Each row is a point. Each copy is the shape, with its points in the same order, stretched, turned, moved and blurred by noise. Say if it was mirrored as well.

Shape (9 x 3):
[[ -5 -29  -2]
 [  2  33   2]
 [-53  19  24]
 [-12 -18   0]
 [ 13  20  -8]
 [ -9   1  17]
 [ 17   4 -24]
 [ -9  -9 -17]
 [ -6  -3  38]]
Copy 1, 9 rows:
[[-10 -12   5]
 [ 12  30  24]
 [-38  30  14]
 [-16  -5  10]
 [ 19  16  25]
 [-11  16   3]
 [ 15  -3  26]
 [ -9  -6  22]
 [ -3  28 -14]]
Copy 1 is: mirrored
Copy 2, 9 rows:
[[-12  20  -5]
 [  6 -36   7]
 [-58 -29 -33]
 [-17   9  -9]
 [ 20 -25  12]
 [-26  -9  -2]
 [ 34  -7   9]
 [  8   6  -9]
 [-50  -8   5]]
Copy 2 is: mirrored
Copy 3 (9 x 3):
[[-20  16 -16]
 [ 11 -34  10]
 [-52   3  39]
 [-23  13  -7]
 [ 15 -31  -7]
 [ -8   1  11]
 [  7 -25 -24]
 [-28  -4 -16]
 [  5  13  20]]
Copy 3 is: mirrored
Copy 4 (9 x 3):
[[ 18 -27  15]
 [-19  11 -10]
 [-60 -39  25]
 [  9 -24  15]
 [  5  11 -16]
 [ -7 -11  23]
 [ 23   3 -26]
 [ 10 -30  -7]
 [-18  -5  45]]
Copy 4 is: only turned

Shape:
[[-22 -12  17  19]
 [ 25  34 -20  14]
 [ 26  10  -5   6]
 [ -8 -19 -14   5]
 [-12 -44  -7 -31]
 [ -3  26  -8  -4]
 [ -5  21  12  -5]]
Copy 1, 7 rows:
[[-14  -9   1  12]
 [  7  -9 -33 -24]
 [ 20  -7  -7 -19]
 [ 18   7   0  18]
 [ 28  44  33  32]
 [-10  19 -19 -18]
 [-17  11  -9 -16]]
Copy 1 is: mirrored
Copy 2:
[[  6 -22  21  31]
 [-42  28  18 -22]
 [-22  11  16 -31]
 [ 19  15  -4   8]
 [ 60   7 -38   1]
 [-20  11  -6   0]
 [-23  -9  -3   3]]
Copy 2 is: only turned
Copy 3 (7 x 4):
[[-40  -5   6   4]
 [ 27  23  44 -17]
 [ 18  19  31   1]
 [ -7 -20  23  16]
 [  1 -34  -4  30]
 [ 12   7  15 -23]
 [  0  12   0 -22]]
Copy 3 is: mirrored

Shape (10 x 6):
[[ 16  19  -1 -43   0 -43]
 [  2 -11 -10 -14  18   1]
 [ -1   0  42  11 -14  10]
 [ 10 -19   1  -8  20  11]
 [ -4   5  18 -15  -8  34]
 [ 11  24 -33 -13  10 -35]
 [ 15  -4 -21 -29 -12 -35]
 [-14 -19  27   7   7  20]
 [-35  -5  32  -5   7   8]
 [  9   7 -21 -28 -35 -23]]
Copy 1, 10 rows:
[[ 54 -22  -3 -11 -35 -38]
 [  4  -2 -12 -20   8  -7]
 [ -7 -21  20  11  33 -42]
 [ -7 -10 -19 -18  25  -8]
 [ -6 -21  31 -24  40 -18]
 [ 52   6   2   2 -33  -5]
 [ 20 -16  -6  -4 -42 -10]
 [-25  -4   4  -6  38 -26]
 [-11   7  18 -13  24 -44]
 [ 19 -21  25  -1 -40  -7]]
Copy 1 is: only turned
Copy 2:
[[ 20  -4  13  40  27 -12]
 [ -1  -5  -2   0  14  19]
 [-16  27  24  10 -32 -19]
 [  3  -2  10  -8   0  31]
 [  5  25 -12  -6  -9  -5]
 [ 17 -25  -8  25  17 -19]
 [  1  -9  -3  43  23   5]
 [-22  23  18 -11 -16   8]
 [-29  32  13  -6   5  -8]
 [ -3  12 -23  53  12 -13]]
Copy 2 is: mirrored
Copy 3, 10 rows:
[[ 30   5  -9 -46  27 -12]
 [-16 -14  -9  -8   7 -25]
 [-30  22   7  12  11  33]
 [-16 -21 -17  -1   3 -12]
 [-27   9 -19 -13 -17   5]
 [ 30  -6   0 -15   5 -44]
 [ 19  -8   4 -45  14  -8]
 [-49  -2   0  13  10   9]
 [-48  15  10   4  27   1]
 [ 12   0   7 -51  -5   6]]
Copy 3 is: only turned
Copy 4 (10 x 6):
[[-17 -10   5 -60  35 -15]
 [  9  10  -1 -27 -14 -11]
 [ -4 -31  20  32  -9  20]
 [ 14   5  16 -26 -28   0]
 [  3 -31 -11  -3 -18  19]
 [-22  32  -8 -37  31   2]
 [ 13  18  -7 -43  33 -15]
 [  8 -14  18  19 -33   2]
 [-10 -23  -7  12 -25 -12]
 [ 12   3 -29 -24  45  -7]]
Copy 4 is: mirrored

Shape (13 x 8):
[[ 16 -13  -5   6  19 -27 -12  26]
 [  2  29  15 -17 -15   2   9  11]
 [-16   6  31 -11  30  10 -15 -17]
 [ 10  18  -7  12  22  -6  32 -23]
 [-27  43 -24  15   9 -34  21   5]
 [  2 -11  -3  -9 -24 -39   4  -3]
 [  4   7   8 -18 -13  13 -20 -23]
 [ 17  30  20   8 -15  11   0 -12]
 [-23  -8  15  -9 -23 -35 -16  -1]
 [ 26   8   6  10  -1   9   3  25]
 [ 21 -11  -7  10 -25 -12  21 -11]
 [ -5  -5 -15 -20  19  16 -16  27]
 [-27  12  28   6  -8   4  25  26]]
Copy 1:
[[ 17  -3   8  26  -2 -60 -15  26]
 [ 13  24 -16   9  -7  13  -5 -22]
 [ 20   7   4  10 -35  32  -7  11]
 [ 43 -21 -20 -20  27  -4  -2  -5]
 [ 31 -39 -23   9  23 -16 -36 -19]
 [  8 -12  -2 -11 -19 -45  -2 -36]
 [ -5  16 -22 -12 -41  22  -6 -11]
 [ 19  30 -10 -25  -4  20  -5 -13]
 [ -3  -3  12   2 -43 -26 -16 -39]
 [ 11  32   7   5  20 -21  -3  17]
 [  7   0  -4 -37   7 -28  13 -30]
 [-15   6 -15  41  -7 -10  -6  37]
 [  8  13  24  13  15  15   6 -24]]
Copy 1 is: mirrored
Copy 2:
[[-17  12   1   5   0   6  30 -51]
 [ -6   2  23  -9   3 -14 -11   3]
 [-40 -26 -10  -3  -7 -25  19  -2]
 [-15 -42   6 -41  -6  36  23 -26]
 [ -8 -28 -17 -35   9  39 -33 -40]
 [ 22 -13  -8   8  -4 -22   5 -51]
 [ -6 -17   9  19 -27 -26   6  -5]
 [-21 -16  31  -4   9  -5   6   6]
 [  9 -13 -20  23  14 -42 -12 -40]
 [-13  13  27   1  11  14  26  -1]
 [ 25 -20  12   0   3  11  21 -30]
 [-11  27  -6   8 -28   9  17  -8]
 [  0   6 -14 -15  38  -1  -3  19]]
Copy 2 is: mirrored
Copy 3:
[[ 13  -3  12   7   1  44  -4  21]
 [ -3 -20  22   9  -4 -20   3  -9]
 [ -2 -27  -1 -31 -13 -23 -11  29]
 [ 17  15   7 -25  10   0  33  12]
 [ -1 -10 -12   2  55  -3  32   0]
 [ 27  10  20   3  19  23 -25 -24]
 [ 19   3  -6  -6 -21 -24 -21   6]
 [ 12 -15  -2   1 -30 -21  19 -15]
 [ 12 -18  12   0  17  10 -33 -26]
 [ -7  -1   6  15 -20  22  19   2]
 [ 26  33  14  -6   0  30   6 -26]
 [-17   9  -5   6   3  11 -11  48]
 [-43 -22  15 -10  14   4  20 -21]]
Copy 3 is: mirrored

Shape, 15 rows:
[[-16  -4   6 -23  16   6 -15  -1   8]
 [-20   3  -9   3   2   4  10 -16  -3]
 [  4   7  -8   1   4  -1   0 -20   9]
 [ -9   6  -7   4  14 -15 -11   1  -6]
 [  9  -8  18   4 -12   0 -11   0  -7]
 [  0   5   1  -4   5 -17  14   2   7]
 [ -8   7  -1  -7  14   4  57   1   7]
 [ -5 -41  21   7  13   0  -8 -18   3]
 [-17   1  -8   5  10  -3 -12   2 -13]
 [-13 -39   8  -2   8   5  -5  -7  10]
 [  1   6  -9   3  15   3   0   0   7]
 [-19   9  -8   5   8   6  -7  -1  11]
 [  0   0  14   6  14 -14 -13  -7   7]
 [ 12   7 -10  -6  14 -15 -15   0   7]
 [-10   7  -7   3 -30   2  -7  -4   5]]
Copy 1 (15 x 9):
[[ -5 -11   7 -27   9  -5   6   6 -19]
 [ -2   1  22   7   3  -8  -8 -18   0]
 [-16   9   6   0   8  -7 -19  -7  -2]
 [-29  -2   9   6  -5   1   7   6   0]
 [  5   7 -19   5   0  -2  -2  26  -1]
 [-14   4  13 -13  -1  -9  -8   4  21]
 [  9   7  37 -22  18  -8 -10 -28  45]
 [ -1   5 -25   6  25 -23  13  12 -13]
 [-16  -7  11  11  -3   4  12   0  -8]
 [  3 -11 -16  -5  19 -23   9   2  -7]
 [-17  -3   6  -3  15   4  -5   0   4]
 [-13 -18  17   0  14  -5  -6   2  -5]
 [-22   3  -3  -4  10 -10   3  22  -7]
 [-32   6  -4 -11  -5   3  -7   4   3]
 [  6 -11   9   8 -17  -8 -25   4   2]]
Copy 1 is: only turned
Copy 2, 15 rows:
[[ -5  17 -17  -7 -26  -4 -23 -26  13]
 [ 15   7  -8  -4  13   2   7 -19  23]
 [ 20   9   3  11   6   5  -9  -6  -2]
 [ -3 -11 -14  13  -2   5 -12  -9  -1]
 [ -2   3  21   7 -16   3   6  24  13]
 [  2  -3 -10   8  17 -19 -16   2  -6]
 [ 20   4 -33 -26  60 -43 -11   3  13]
 [ 21  12  -9   7 -46 -32  11   5  24]
 [ -8  -7 -15  -1  -6  12   1 -12  11]
 [  7  17 -25   1 -41 -29  12   0  15]
 [  5   3 -16  -4   7  10 -13   0  -5]
 [ -2  14 -24   2   2  15  -8 -13  11]
 [  6  -1  -5  18 -17  -9 -22  -1   2]
 [ -2  -6   0  15 -10   6 -23  -2 -22]
 [ -9  16  19   9   8  19  14   2  13]]
Copy 2 is: only turned
Copy 3, 15 rows:
[[ 11 -18  -5 -26   2 -13  -8  -8  25]
 [  9  -5 -19 -16 -20  15  -3   0  -8]
 [  3   3  -7   1  -7  -1  -4 -10  -8]
 [ 14  -9   5 -15   3   1  11  -8 -12]
 [ -5   6  25 -14  10 -19  -1  17  -3]
 [ 23   4   6  10  -1   3  -7  -6   7]
 [ 26  14 -25  28 -27  37  -3  -3  28]
 [ -3  -7  -6  -9 -21 -38  15  14   5]
 [  9  -9  -4 -27   3   0  16  -2 -12]
 [ 12 -10 -14 -16 -17 -32   6  16  17]
 [  8   3  -9   4   4   4   7  -9   2]
 [ 12 -14  -9 -11   1   5   2  -2  -4]
 [  4 -12  16   4  -2 -16   7  -9  -7]
 [ 10   0  10   0  17 -11   1 -21  -2]
 [ 13  -1   4 -19  10  -1 -22  18 -15]]
Copy 3 is: mirrored

Shape:
[[ 18  16  -5  14  26   4 -18   3  18   8  12]
 [ 19   0  11   8 -14  33  14  25 -17  23 -11]
 [ 16  32   7  28   5  -4   6  17  15 -18  34]
 [  7 -18  -5  30  32 -14  26  -2  20 -24  -4]
 [ 19  -7  16  28 -19 -18 -21  27 -11  -5  -8]
 [-10  -5 -37   6  10 -10   0 -12 -15   0  33]
 [-18 -22  14 -21  -2  -7 -23  12 -12  25   5]
 [-32 -20 -11   5   8  17  10  -1 -30   0  29]
 [-26  32 -36  24  18   0 -15  -6 -18 -23  25]
 [-30  11 -33  -8   8 -20   7   8 -20  19  34]
 [-18  25   2 -21  29  34  10  23 -24  18  21]
 [ 22  19 -15   4 -11 -23  14  -7 -12 -26  -3]
 [-33  21 -11   7  19  18  26 -11  23 -22 -10]
 [  6   7  20  21  29   7  -3 -13  -4  21   7]
 [-24   7  11 -20 -13  11 -23   2  20   9  32]
 [-13  22   3  -6  18 -17 -18  40  21  28  35]
 [  8 -19   6  17  34   0   2  12   8 -13 -14]]
Copy 1 (17 x 11):
[[-13  20  44  16  -7  -9  11 -17  -3 -19 -11]
 [ 42  38  11 -13  10  -8   2  32 -17  -8  25]
 [  2  -2  30  54   7  -3  -1 -35 -38 -23  10]
 [ -1   3  -4   8  -3  -4 -15 -17 -23 -50 -25]
 [  6  -2  10  16 -13 -20  -1  26 -51  10  -6]
 [ -3   6  -2  -7 -16 -23  -5 -40 -11   0   6]
 [ 29 -12   2 -17 -31 -15  -2  27   7  27   3]
 [ 36   1  -3 -25  -8 -20 -37 -19 -10  -2  14]
 [-26  -4  19   5  25 -35 -17 -58 -20  -7  -6]
 [ 20  -9  -8 -10  -8 -37  16 -39  -5  12  11]
 [ 32   2  28 -15  14 -26   2  -9  17 -17  40]
 [-28   1 -17  14  11  -3  17  -3 -34  -4  27]
 [  0   9 -10   8  49   4 -28 -24  19 -26 -18]
 [ 16   9  37 -15  -1  12   2  -6 -18 -18 -14]
 [ 18  -8  10  31 -14   8 -15  -5  21  30   8]
 [ 25 -12  32  38 -17 -35  30 -23   5   6  -3]
 [  2   5  15  -2  -5 -15 -13  10 -12 -42 -18]]
Copy 1 is: only turned
Copy 2:
[[ 15  15  -2 -18  16  24 -15   2  -3  -5  32]
 [ 19   1  30  -1   2  28  18  16   2  30 -22]
 [-18  13   0 -20  37  34 -10  13  30  -8  12]
 [ 20  -9 -35   4  43  23  -2 -12   3  -6   7]
 [  5 -11 -13 -32  -1  26  -7  30  37  -2  -7]
 [  0  -6   4  26  22   3 -38   2  -2  -8   1]
 [  6 -35 -11   9 -20   6 -14  35  -3  18  30]
 [ -5 -19  -1  54  11   6 -33  20   4  36 -11]
 [-24  34  -2  30  35 -15 -43  15  14   6  -4]
 [ -6 -17   7  30  32 -13 -31  39 -15  -9  14]
 [  2  14  12  50   8  13  -2  46 -23  32  18]
 [-12  10   4  -3   9   9  18  -5  21 -25 -18]
 [-22   5 -14  25  43 -20   2 -10 -24  33  -1]
 [ 34  -3   5  16   9  15   4   6  14   6  28]
 [-31 -26   1 -13  -4   1 -29  13   4  32  31]
 [ -6 -14 -14 -21  31  14 -33  53 -16  -2  60]
 [ 23   4 -35   5  14  30  -3   9  -1  10  18]]
Copy 2 is: mirrored

Shape:
[[ -9  21  -3  15  -9  10   6  20 -11  15  -2  23]
 [ 18 -44  -7 -11   5   4  -4 -12  -3   9  20   4]
 [  5 -39   2  -6  26   0  19 -34  -3 -13  11  23]
 [ -2 -22  -7 -26   4 -14   4  -1 -10  -7  15  19]
 [ 18  42   3  -8 -20   4  -3  11  -2   5 -15   1]
 [  6 -45  12   4  -9  -7   7  -5   3 -18   2  17]
 [  1  29  24   5  -2  12 -23  21  -8   5   7   7]
 [ 19  26   4   8  -8  -4  -3  17 -12  12 -16  -1]
 [ -1   0   2   3  -3  21  15  12  -2   5   8  -6]
 [ -5  18 -11  -1 -15  24 -22   5   1  -6 -12   0]
 [-17  13   4  17  -8 -13  -7  -6  -7  21  -3   0]
 [  3  25 -11  19   1  -6  -7  20 -11 -11   4  -8]
 [-22  15  22   4  -1  19   0  -2 -21  -5   5 -24]
 [  8  24   2   9   1   5  -8   5  17   3   7   4]
 [ -3  27   3   7 -26  -5   5   7   5   5  17   5]
 [-13 -44   4 -14  21 -16  17   0  18   3   1  11]]
Copy 1, 16 rows:
[[ -3  16 -15  -7   8  17  12  11  -9 -35 -11 -10]
 [ -8 -20  21  35   8   0 -20   8  -6   7 -27  14]
 [  2 -14  22  26 -15 -25 -25  28 -22  -3  -8  17]
 [ -6   1  22  40 -12  -6 -18   4 -14   6  -6 -16]
 [ -4 -12 -23 -16  19   1  20 -13 -10  -5   8 -23]
 [ 18   3  26  24  -1  -3 -13  23 -10  11 -33 -20]
 [ 16 -17 -19 -14  14  27   1  -2   1 -30  -2 -10]
 [  7  -9 -29  -4  11   8  26   0   1 -12  -1 -10]
 [ 11  -4  11  -4  13   9  15   4  -5 -19  -5   9]
 [-19  -7  -9 -27  21   5   7   5  19 -24  -6 -15]
 [ -6  -3 -13 -13 -27  12  10  -1   5 -12 -27  -1]
 [  5   0 -25  -7   4  23  17  17  19  -6  15  -2]
 [ 12 -25   9 -28 -17  13  27   7  10 -27  -3   3]
 [  9  -5 -14 -13  18   9  -7   0  -3  -7   3   7]
 [  0   3  -1  -8   4  27   7  -8 -17   8  -8 -12]
 [ 30  14  29  32 -16 -25 -28  -1  -7   1 -20   7]]
Copy 1 is: only turned
Copy 2, 16 rows:
[[  3 -12   2  24   1   7   4  -5  11   4   5 -29]
 [-60  -6 -11  -1 -25   5 -20  -2   1   7  17  13]
 [-31 -24 -15 -27 -48   9 -24  -9 -11  -8  26 -15]
 [-23 -22   1  -5 -34  25 -12  -2 -13  20  19  13]
 [ 19  24  24  15  16  -1   7  17  -3   4  -8 -14]
 [-30   0 -27 -20 -29  10  -8  -5   3  20  27  -6]
 [ 22  14 -10  31  -7  12   7 -11  -5  -9  -6  -3]
 [  8  15   6   6  17  -5   6   9  15   5 -20 -17]
 [ -7 -11  -4   7  -3 -17  -6   8   3  -4  14   0]
 [ 13  12   8  23  12  -5 -14   2 -31  23   7 -13]
 [  3   6   0   3  21   3   6 -18   0  -3   4   0]
 [ 35   5  -2  -1  11 -18 -18  -3  14  16 -19  -5]
 [ 27   0  -3   5  -4 -23  11 -19 -27 -11   6  12]
 [ 18  13  -3  11   7   2 -20  10  10 -13   4  -5]
 [ 16  15  12  11   8   0   5  -3  13  -5  15   6]
 [-31 -33 -33 -24 -19  25 -25  19   0   4  30  15]]
Copy 2 is: only turned
Copy 3 (16 x 12):
[[-10 -22  -5  -3 -10  -5   3  10 -23  12  26   0]
 [ 25  -9  -7 -23  25  -5  25   5   1  19  -5   3]
 [ 46  -1 -18   7  25 -15   0  -7 -18   5 -21  -3]
 [ 11 -11   3 -25  20 -11   5   8 -18   9 -12  14]
 [-23 -11   7  -2   3 -12  17  13  -6 -12  41   7]
 [ 32  15  -3 -11  11 -18  -6   9 -17   6  13 -11]
 [-26  -1  -7   5 -17 -18   1  19   8   9  27  -5]
 [-10 -17  18 -11  -4 -10  14  16   0 -17  37  -3]
 [  9  -4   2   8  -2  -9  18   6 -15  15  16   8]
 [-22   1  -6  21  12   4  14  10 -16   8  10 -16]
 [  2  -7  17   8  -7  13 -13  -9  -1   1  10  13]
 [-15 -14  21 -19 -12 -10  10 -14 -24 -14  10 -24]
 [ 14   7  26  46  -3 -15  -2   5  -1  11   3   4]
 [-20  -4 -18  -8 -11  -6  13 -10  -4  -1  20  -6]
 [-16 -12   1 -15 -14 -23  -4 -17 -16  12  38  21]
 [ 30  13  -5 -16  -4  14   4   9  -7  -1 -25  17]]
Copy 3 is: mirrored
Copy 4:
[[ -7   8  15 -14  12 -26 -18   6 -13   9   8  24]
 [  7 -23  -1   7 -25  16  21   6  25 -32  -9  18]
 [  4 -15  19  25 -43  37   4  -4  11 -37 -14  -3]
 [  7  -4  36   2   0  16   3  -3  23 -18   4  15]
 [-15  -9  20  -7  19 -23  15  11  -4  29   9   7]
 [ 11  -8   9  -4  -1  19  21 -22  17 -41 -20  13]
 [-11 -23  11  -9  14 -21 -11 -13   9  29   3  18]
 [  0 -19  17 -10  18 -28  -1  19  -9  15   1   8]
 [ 11   3 -10  -2  -6  -3   3   4 -10   7  12  15]
 [-15   4   2 -31  -7 -11  20  -2   7  15  11   8]
 [  5  16  12  -8  -5 -28  -9  11   5  15 -12   6]
 [  3  -1  11 -14  13 -34 -16   2  -3   7  24  -5]
 [ 27   3  -2 -12 -24 -13   2 -12 -10  33   3   9]
 [-23   1   2   8   5 -11  -4  -1  13  15  11  -5]
 [-11  26  12   6  16 -28   4  -8  10  18  14  11]
 [ 18   5   7  12  -3  36 -13   5  18 -25 -11  -2]]
Copy 4 is: only turned

Shape:
[[ 17 -16   8 -15  43  -5   0   6   5 -12  13  -4]
 [ -3   3 -10 -18  -6  17  47 -10  -6 -12 -23   3]
 [ -7   5   4  -4  -7 -38  -2  -6  -6  13   4  -8]
 [ -6 -13  51 -11 -14  -4  -9 -10   3 -18  -4  -4]
 [ -5 -15   6  16  54  -2  11   0 -11  -9   0 -10]
 [ 22 -19 -10 -12 -22  16  -6 -11  -8  -9   5   4]
 [ -5   8  -8  -3  -9  17  -8  -3  -3 -10  16  -4]
 [ -1   8  16 -13 -21   6  -5   2  10  -4  -1   0]
 [ -5   5  -1  -4  -8   6  -1 -21  15 -10 -14   0]
 [  5  11  11   7 -22  15  -5 -18  -3  -6  18  -3]
 [ -2  14  27 -11  11  12  -6 -13  -2  27 -19  -2]
 [ -6  -7 -10  -5  -7  15   9 -14  14  49  11  -6]
 [  1  -1  11  -9 -19   4  -6 -17  -4  -5  -5 -32]
 [ -7  -5 -10 -13  -3  16  -9   2  -8  -8   3   5]
 [  0  10 -11  40  15   1  -7  34   0   3  13  -2]]
Copy 1 (15 x 12):
[[-35  -7  24   7 -18  -1 -19   1   0   5  19  25]
 [ 26 -14 -28  13 -18 -12  -9  22 -17  20   0   5]
 [  7   4 -12  -6  -8  18   9 -32  11 -29   0   6]
 [  4 -22  -2  -4   0 -16  21   1 -12 -21  11  50]
 [-28   0  22  17  20  -7   1 -10   0  10   9  11]
 [  6 -26 -29  -6 -22 -18 -22  17  20  -8  10  14]
 [ 13 -19  -5 -17  -3   0  -2   8  14  -8 -14   1]
 [ 14 -12 -11 -15 -11   0   5  13  -1 -17   4  23]
 [  0 -16 -25   1   6  -2  13  10 -17 -16  -4  17]
 [ 11 -28  -8 -15   1   9  11   6  22 -14   3   9]
 [  2  -1 -14 -32   2   7  17  -7 -20 -15  29  12]
 [ 18  -7 -26 -35   7  30 -22  -4   7  -3  23   9]
 [ 12 -28 -10  -1  -7 -10  -1  -1  -5 -33  12   6]
 [ 12 -11 -15 -19  -7 -13  -9   8   3   0 -13   8]
 [-12  19  23  -1  22   8   0   5  44  -9  -4  -6]]
Copy 1 is: mirrored
Copy 2:
[[ 11   0  -2 -19  34  37  11 -11 -17  17   8  34]
 [ -7   1   6  20  24 -50 -33 -22  -9 -22 -30   3]
 [-15 -18  -2  -5 -31   6 -11 -12   9  36 -10   5]
 [ 60   2  17   6 -14  22  -8 -17  -9  21 -27 -25]
 [  8  23   2 -28  26  16  13 -45  27  16  19  36]
 [ 10 -20 -11  12   8  -4 -19  18 -15 -35  12 -24]
 [ 18  -1 -12  -8  -2 -30  -1  22   5   0  15 -11]
 [ 26  -6   2  15 -10 -16   0  16  -7   8 -22 -10]
 [ 18 -15  13  -9 -10 -21   5   3   7 -16 -28   0]
 [ 43 -11 -28   1 -19 -24 -10  10   4  -7   5 -11]
 [  4  27  -6  -2 -25 -15  32 -30 -10  -7 -30   6]
 [-19  21  -1   6 -39 -35  -7  12 -17 -32   3  45]
 [ 27 -19  15   2 -23 -27  -8 -16  -8  -1   9 -11]
 [  1  11   2  -6   9 -18   1  20  -3  -4   9 -20]
 [  3   6 -16   7  17  -7  30  12  53  25  33  21]]
Copy 2 is: only turned
Copy 3 (15 x 12):
[[ -7  20 -19 -10 -10 -18  -1  28   0 -19  -4  22]
 [-15  -1  18 -12 -13  19 -16 -19  -4   8 -18 -18]
 [ -7  -7   1   6   1  -4   8 -11  14  21  26  34]
 [-23 -35 -44 -14  -4 -17 -25   3   7  13  -7  -1]
 [ 16  31  -2  -2   6 -25 -15  19 -12 -38  15  21]
 [-13 -24  -3 -19   8   5   9 -11  10   7 -37   1]
 [  6  -6   0  10  11  14  -3  13   0   6 -16   8]
 [-19 -21 -22  -5  -1  18  -5  -5   6  23 -15  -2]
 [ -6  -9  -9  12  -1   9   1 -14  20  16  -8 -19]
 [ -9 -24  -3  11  18   6  -5   8  -3  17 -12  -9]
 [-16 -11 -32  16  -9  -2   6 -37  -9  10  -1   2]
 [-35 -15   6  25   5  13  20 -49  17 -19  -5  26]
 [-12  -7   0   6  16  -8 -13 -15  13  29 -14  16]
 [ 10  -9 -10  -2   0  11  -1  -1   4  -7 -22   8]
 [ 12  23   4  -3  40  22  -3  14 -13 -25   9  24]]
Copy 3 is: only turned
Copy 4 (15 x 12):
[[-25   2   6  28  30  33  14 -11  14  11   5   3]
 [  4  15  31  11  -4 -30 -18  29 -31  16  -4  19]
 [-11  -4  -9 -12  25  -7 -18 -27   2 -13  11  -2]
 [ 10  13 -32  -2  26  10  19   7   2 -19  10  47]
 [-38   7   0  57  20  22   8 -23  -7   5  13  -8]
 [ -4  23 -11 -16 -11   4 -14  24   9  13 -18  18]
 [ 12   5   1 -16 -22  23  -8   5 -10   4   0   9]
 [ 17   0  -6 -19  -5   8  12  10  -1  -9   0  24]
 [ -3   1   7 -11  -5   6   1  31 -14  -7   4  12]
 [ 24  22 -12 -26 -12  16  -1  15 -12   3  -6  11]
 [ 19 -14 -17  25  19   6   3  15   2 -14  -7  -1]
 [ 10  26   6  -4  -8   8 -26  18   9 -18 -28 -20]
 [  5   9  -6  -2   1  -6  -4   6   4 -12  26  16]
 [ -2   0  -4  -4 -18  18 -13   4  -5   6  -8  22]
 [-19  -4   2  15 -22  20  23 -39  -2   0 -12 -27]]
Copy 4 is: mirrored
